Each row is a point. The window is the flat piece filled in between its corners: a triangle in 3 columns, a solid with four corners in 4, and so on. A path goes straight from each point to the next, and from the last back to the first. After which points does the path pass through the window?
In the rows, 128 means zero.

Window (3 x 3):
[[170 139 102]
 [128 125 149]
 [ 58 146 161]]
Path:
(1): [177 110 101]
(2): [194 189  98]
(3): [181 174 143]
(4): [139 116 107]
(5): [ 79  87 159]
(6): [145 162 126]
(7): [152 157 176]
(8): [126 119 126]
(9): [135 117 105]
(10): [180 147 149]
(11): [ 86 155 175]
(12): [ 77 118 129]
Through the window after points: 3, 5, 7, 11

Window (6 x 6):
[[ 80 125 134  88 114  71]
 [118 143 111 127 171 150]
 [166  41 168 158 124 153]
 [186 110 177 198 173 161]
 [ 99 164 134 113  94 139]
 [113 132 100 131  98  98]]
Path:
(1): [161 108 151 128 132 119]
(2): [121  87 153 195 141 155]
(3): [ 94 148 137 193 142 161]
(4): [185 124 141  92 136 140]
(5): [154 164 107  86  92 120]
(6): [ 87 111 128 163 148 131]
(7): [ 29  88 115 122 118 105]
(8): [178 146 138 124 159 144]
(9): [150  93 153 119 118 130]
(10): [132  91 154 215 149 157]
(11): [113  86 143 211 150 165]
(12): [205  82 170 107 117 121]
(13): [168 127 140 107 124 108]
(14): [103 123 148 148 148 146]
(15): [112 117 139 194 114 114]
(16): [195 123 158 123 181 164]
Through the window after points: 1, 5, 7, 9, 11, 15

Window (8 x 8):
[[141 208 170 219 163  94 146 197]
 [ 89  74 145 141 160  71 171 121]
 [159 158 118 164 141 159  95 121]
 [154 104  77 121 110  90 118  94]
 [129 117 124 153  88 106 152  66]
 [139 133  88 178 115 124  40 141]
 [116 131  86 131 101 131  88 151]
 [126  94 179  84 117  95  98 116]]
Path:
(1): [143  70 121 179 106 107 156 140]
(2): [133 166 118 132 144  96  96  96]
(3): [108 148 132 132 130 113 107 134]
(4): [135 104 110 156 112 120 108 144]
(5): [135 133 148 178 128 142 141 188]
(6): [140 222 153 190 168  31  99 118]
(7): [107 150 108 161 195  96 115  65]
(8): [170 131 120 143  50 131  98 163]
(9): [153 123 116 164 121 107 106 148]
(10): [ 85 187 114 186 118 129  66 101]
(11): [141 154 116 145 145  74 122 111]
(12): [146 107 119 172 102 136 129 167]
(13): [169  86 151 133 111 141 129 157]
(14): [ 98 131 148 109 129  73  74 100]
(15): [ 91 166 131 168 159  95  96  87]
(16): [177  87  96 139 116 138 100 178]
Through the window after points: 5, 9, 11, 13

Window (11 x 11):
[[138  68  51 115  62 158 129 186 155 177 140]
 [ 77  87 100 136 160  98 140 105 134  92 211]
 [117 121  84 140 150  73 158 115 132  86  87]
 [172 139 161 154 128 162 149 179  60  82 175]
 [ 72 197 147 149 147 118 161 180 137 113 106]
 [116 187 102 109  87 110 172  68 131 164 128]
 [132 120 150 138  96 200 164  88 156 125 196]
 [ 72 110 154  82 104 167 142 158 149  78 134]
 [159 156 107 104 146 177 106 116 158 108 135]
 [108  88 123 194 131 166  67 123 114  96 150]
 [111  56  63 158 143 139 150 101  86 158 175]]
Path:
(1): [ 96 126  88 140 108 169 156 126 128  97 139]
(2): [198 130 171  86 141 113 136 157 139 143 166]
(3): [168 129 187 135 155 132 186 105 109 185  91]
(4): [ 99 119  91 133 117 130 141 121 142  80 156]
(5): [105 128 104 127  97 154 135 152 126  98 134]
(6): [129  57 151  91 168 101 169 138 161 141 138]
(7): [132 148 144 110 146 130 111 110 151 132 101]
(8): [ 90 123  79 143 114 151 154 135 136 106 167]
(9): [ 95 159  80 122  85 208 141 110  45 108 170]
(10): [136  76 122 158 157  87 146 123 160 147 144]
(11): [ 97  90 182 157 100 111 102 171 175 167 140]
(12): [100 159  91 140 156 142 169 132  95  89 146]
Through the window after points: 3, 5, 9, 11
